Each row is a point. Each copy is the shape, with its points in the same order, stretched, turned, moved and blurred by noise. Some copies are also mirrored. Which?

Shape (7 x 3):
[[ 12 -21  34]
 [ -5  13  -4]
 [-35  -6   9]
 [  5 -40   1]
 [ 43  24  32]
 [-27  11 -20]
 [ 15 -56 -10]]
Copy 1 (7 x 3):
[[ 10 -28  19]
 [ -7   6 -12]
 [-32 -15   1]
 [ -1 -45 -10]
 [ 39  16  17]
 [-29   4 -26]
 [  5 -60 -20]]
Copy 1 is: only turned
Copy 2 (7 x 3):
[[  2  14  45]
 [ 25  -2   1]
 [ -1 -32  25]
 [-29  15  22]
 [ 40  47  27]
 [ 16 -19 -27]
 [-51  19  15]]
Copy 2 is: mirrored

Shape (7 x 4):
[[-15  29 -30  22]
 [  3  26 -32   2]
 [ 43   7 -18  19]
 [-13  33   0  11]
 [ -2 -47  43  23]
 [ -1 -48 -37  10]
 [-17   6 -28  34]]
Copy 1 (7 x 4):
[[ -7 -16 -15  13]
 [-23   5 -18  -6]
 [ -7  40 -15  10]
 [ 15 -10 -10   6]
 [ 23  11  60  -7]
 [-49  22  33 -21]
 [ -9 -14   4  16]]
Copy 1 is: mirrored
Copy 2 (7 x 4):
[[-48  -6  -6   4]
 [-36   8 -18   2]
 [  5   0 -56  13]
 [-36   7  -1  21]
 [ 59 -26  -1   5]
 [ 21 -37 -18 -41]
 [-31 -27  -6  -4]]
Copy 2 is: only turned

Shape (12 x 8):
[[ -4  15  -7  14  20  -7  18  -4]
 [-19  20   3  15 -35 -12  23 -14]
 [ -1  -1   7  -9 -40  -2  21  11]
 [ 39  13 -14   9 -23  -8 -17 -19]
 [-16   2  25 -12  20  21  -8  21]
 [ 35  12 -23  -3  27 -22  -2 -14]
 [-25  -4 -13 -14  33   4 -13   9]
 [-34  -6  38   4 -37 -28   6  22]
 [-27   4   1  23 -29 -11  10   3]
 [ -6 -20   3  10  20   4   6   2]
 [-23 -24  19 -40  20  22 -22  -8]
 [ 25  15  -8   2 -14  -9  -1 -47]]
Copy 1 (12 x 8):
[[  5 -13  -3  -4   4  11  21  14]
 [-17 -19  15  -8   6 -11 -24  25]
 [-20   4  19 -18  -6 -34 -25  13]
 [  5  -1 -22   7  36  -3 -24 -10]
 [ -6  -7  36 -11 -19  -7  13 -10]
 [ 28   4 -40  12  16  20  19  -1]
 [  5 -12  -1  -2 -33  25  20  -8]
 [ -2 -35  29 -24 -28 -39 -26  14]
 [-15 -33  10 -17  -7 -10 -18  13]
 [  0 -20  -8   3 -14  -2  24  -4]
 [ -7  -2  17  24 -40   1   5 -19]
 [  0  -3 -18  31  30   5 -17   4]]
Copy 1 is: mirrored
Copy 2 (12 x 8):
[[-10  17 -14 -13  24   2  15 -41]
 [-11 -14  35 -27  30 -29  -8 -29]
 [ -3 -16  50  16   6  -5  -4  -7]
 [ -6 -23  -9 -33   1  10 -24  42]
 [ 15   8 -20  29 -25  21   7 -47]
 [-22   2 -39  -8  26  23   1  13]
 [ 12  -3 -47  36  12   6  30 -31]
 [ 43 -23  43  20  24  -7 -43 -56]
 [ 26 -13  26 -11  27 -18  -3 -30]
 [ 25  -8 -19  12  24  13  32 -31]
 [  2 -46 -44  60  -7  24  14 -33]
 [-31 -30 -15 -36  18   9 -19  12]]
Copy 2 is: only turned

Shape (13 x 9):
[[ -1   8   4  13   3 -16  10   0   6]
 [ 57   7   8   7   9 -16   9   7   2]
 [-10  -3  -3   3  -3 -13 -12  -2   4]
 [-10   7  -3   1  -6   0  10  -8   0]
 [ -4  -2  -3   0   3   2   8  -6   7]
 [  7   5  13   2  -9   3  -1   0   6]
 [ -8  17  -4   9   4  -3  -3  -7  -6]
 [ -7  -1   1   7  -4   0   9  -5 -18]
 [  4   2  -4   5  -2   5   9  -7   5]
 [ -9  -1  -6  12   0  -5   4  29  -7]
 [ -1   2   5  -5   6  -7   9  17 -10]
 [ -9   2  -4  -1   3   4   3   0   6]
 [ -7  -2   7  11  11   5   8   1  -5]]
Copy 1 (13 x 9):
[[  6   5  -9  -4   0  -8  12   7   0]
 [ 21  -8 -10 -28   8 -21 -23  14  14]
 [-10  -2  14  -6  -2  -4  13   0  -1]
 [  4   4  -7   8 -10   9   9   4   3]
 [ -2   4  -5   7  -6   4  -2   5  -1]
 [ 11  -3   6   2   3  -3  -2  -5   6]
 [  5  19  -4  -5 -11  13  12   7   1]
 [  2  -7  -2   1   3  13  11   8   2]
 [  6   4  -6   4  -7   6  -4   8  -3]
 [ -4 -21 -11 -20   9  -1  21 -12 -15]
 [ -3 -14 -13 -10   7   1   8  -8   6]
 [ -4   4  -4   3  -6   6   2  -2  -4]
 [ -1   4  -6   3   9   8   3   3  -3]]
Copy 1 is: mirrored
Copy 2 (13 x 9):
[[  9   4   9   6   5   6  15  18   0]
 [ 20  22  33  -1  -3 -16 -25  60 -36]
 [ -6 -11   8   6  11  -4   2  -3  17]
 [  0   7  -3   1  -8   2  17  -6  -1]
 [ -3   3   3  -7   0   4  13  -4  -3]
 [  4  15   1  -1  -4  -6  -8  10   2]
 [ -2  -6  -5  15   1   2  15  11   2]
 [  3   5   0  10  -3  16   2  -7 -18]
 [  2   6   1  -6   0  -1   9   2 -15]
 [ 27 -25   9  -7   6  -3   8  -1  -4]
 [ 12  -9  14  -3  -8   8   2   8  -3]
 [ -3  -8   0  -9  -1  -1  13  -5   3]
 [  3  -6  -5  -2   5  20   9   2 -13]]
Copy 2 is: only turned

Shape (18 x 12):
[[ -4   7  -9   7 -10  -7  -4  14 -31   2 -13  10]
 [-19  20  -4  28 -25 -16   1 -22 -16  11 -12  -1]
 [ -4 -50  22  16   1  12   7  -4  16 -27  16  -1]
 [  0   1 -20  12 -21   5 -13  -4  -3  16  23  -9]
 [ -6 -22 -25  -4  43 -10  -5  -3  33  16  -5  -1]
 [ -7   9   7 -13  22  13  -4 -11  24  -2  11  10]
 [  2 -34  35  19   1  10  14 -14  23 -12  11  12]
 [ 11   5 -15  -1  -4   5  13 -26 -26   2  -9 -10]
 [-19   4   4  -6 -19  -5   8 -14 -40   6   9  -8]
 [  9  21 -14   4 -22 -31   1  -8  -1 -15   8 -17]
 [ 18   4 -15  20 -17 -17  -2 -19 -22   5   4  17]
 [ 22 -14  18 -13  25   1  -9   5  25  24   6  -1]
 [  2  31 -28   2 -14  12  24   6 -24   8  -5   3]
 [  4   7  -5   1 -22 -29  37   1 -14  18  24  -1]
 [ -1 -31   9 -28  11   8  -8   2  45   0 -13  13]
 [ -2  13 -11  10 -30   3  19  -7 -13  16  -3   0]
 [ 12 -16   4  -7  19   1  -2   3  35  17 -13 -24]
 [  9 -17 -17 -45  17   7  -5 -10  39  27  -9   7]]
Copy 1 (18 x 12):
[[  3  -1   8 -12  19  -3  -5   4  -6  26   1  -1]
 [ 18  -5 -17  -5  15  17  -9   5   0  24 -26 -36]
 [ -8  -4  31  43 -51  10 -40  33  37  -8   6  14]
 [ 12  -9  -3  -4  -9 -12  14  18  17  10  -5 -18]
 [  2   2 -25   2  22 -26 -14 -11  20 -27  10  44]
 [ 12  23  -2 -10 -18  -1  -5 -17  20 -20  11 -14]
 [-14 -11  28  34 -48  19 -41  12  36 -20  10  -2]
 [ 16  -4 -16 -27 -15  -4  -9 -11   3  18 -31  -5]
 [ 39   2  19   5 -11  -2   1   1   7  38 -16 -19]
 [-12  15 -19  -6   6  20  35  21  16  22 -36 -17]
 [-11 -10 -16 -12   0  -2  -1  -1  17  27 -22 -19]
 [-18  -7  22  13   0 -20   6 -15   9 -39  25  18]
 [ 21  -5 -22 -54  -5   6  -1  -6   3  23 -11  -4]
 [  6 -16  -2  -4  -8  16  19   3  36  24 -15   7]
 [ -6  12  35  -7  -4 -14 -19  -8  23 -53  21   7]
 [ 17 -13  -4 -28 -10  12  -5   3  14  13 -16 -17]
 [-13  -7   6   7   8 -10   0  -1   3 -42  10  27]
 [ 13   7  12 -39   9 -37  -3 -37  22 -53   8  10]]
Copy 1 is: mirrored
Copy 2 (18 x 12):
[[  4   8   8   1  -3  -2  -6   7 -19  13   1  22]
 [  7   7 -17 -35 -18  -2  17  10 -15   5  22  25]
 [ -4 -28  36 -13   9  11  13 -28  17 -13 -39   5]
 [ 12   9  -3  -4   6  24   3   3 -15 -11  33   9]
 [  0 -38  -1  17  13   1 -31 -46   9   3   9   7]
 [-27  -7  -9 -19  10   1  -1  -6   6  12   3 -13]
 [ -5 -31  18 -35   2   1   3 -10  21 -17 -37  -2]
 [ 10  11  -5   0   3 -13  -2  -3 -32 -40  14   7]
 [ -2  34   1 -20  -7   8  -3  -6 -22 -16  11  25]
 [  4  -8 -20 -11  11   5  22 -10 -46   9  -1  -2]
 [ 22   0  12 -24   3  -4  -4   9 -38 -12  25  12]
 [  6 -37 -11   1  34   0 -40  -8  12 -14 -23 -10]
 [ -2  32 -18  11 -25   2   3  17 -35  -7  23   1]
 [ 12  19 -20 -16 -25  17 -22  -6 -39 -16   2   4]
 [-41 -57   5   5  21   0 -20 -24  18   9 -34   9]
 [  1  15 -16 -12 -22   7   2  14 -22 -18  14  13]
 [  4 -48 -24  18  29  -2 -21 -24  14 -17 -29  -1]
 [-36 -40 -14  17  22   1 -46 -24  -1 -14   2   5]]
Copy 2 is: mirrored
Copy 3 (18 x 12):
[[-11   3  -2 -13  15   9  -6   5  26  19  13  -1]
 [  0 -15 -27 -13  24  13  27  20   2  -7   0 -18]
 [ 17  32  -3   7   0 -17 -18 -49 -26 -29 -11 -14]
 [-10  10   0 -20  22  -9  25  -2 -12  -3  -2   6]
 [-13 -28 -16  19  17 -33  -7 -60 -25 -22   8   6]
 [ 10  -6   2   9   8 -26 -11   6 -13 -13 -13  16]
 [ 16  20   3   8   2 -12 -19 -27 -35 -37  -6 -17]
 [-22  -6   1 -17   3 -19  12  17  14 -27 -17 -17]
 [-12  17 -24  -7   4   6  17  34  24   4  -4  -1]
 [  2  -7   8  -2  14  24  22 -14  15 -10  -9   3]
 [-25   8   7  -8  25   8   2  -3  10 -23  10 -16]
 [ -8 -12  20  25   2 -10 -16 -26 -36  -8 -11   4]
 [ -9 -11   4 -36  -4  -9  21  35  27   5   9   1]
 [-10   1  -9  -5  -3  29  26   8   8 -11  26   3]
 [  4  -6  -5  -4   1 -17 -41 -31 -31 -24 -19  20]
 [ -5  -4  -6 -35   2   4  22  29   1  -7  -1 -10]
 [  2 -27  10   9  -9 -16   0 -46 -38 -15 -23  -6]
 [-19 -24  -8 -10   0 -28 -21  -8 -28 -31 -22  29]]
Copy 3 is: mirrored
Copy 4 (18 x 12):
[[ 24   9  18  -9 -10  -1  -3   9   2 -12   8  21]
 [ -3   1  -5 -29 -12   1  30  -9 -10 -29   7  11]
 [ 14 -53 -40   2   5  24 -19  -2   2   4 -26 -15]
 [ -3   2 -23  -5  -5 -16  13  -1  25 -18 -14   4]
 [-20   3  18  -7  23   0  -8   3  -3  12 -38 -57]
 [-22   7  -3  14  17   2  -3 -34   2   0 -10 -17]
 [  7 -40 -28   5   3  38  -2 -17   1  -7 -20 -20]
 [-26   8  -6 -12 -22   8  -3  14  -5  -1  30  -1]
 [-16 -11  -9 -13  -6  -2  -8   1  -5 -22  10  41]
 [ -5 -16  -6 -15   7 -27  26 -11  13  -4  32  -2]
 [  7  -1   4   1  -2   0  15  17   6 -23  19  -6]
 [-12   1  10   1  10  18 -14 -15  31  -7 -22 -39]
 [ -5  29   4  -2 -18   3  20  16  11   3  27  30]
 [-16 -13   0 -12  17   8  32  22  30  -8   9  27]
 [-15 -23  10  27  -5   5  -5 -25   6  17 -44 -35]
 [ -8   7  -8  -9 -22  10  30  10  14  -6   5  22]
 [-22  -6   2 -19  -7  17  -1 -14  16  11 -21 -46]
 [-50   3  24  31  -7 -11  -4  -8  16  21 -36 -41]]
Copy 4 is: only turned
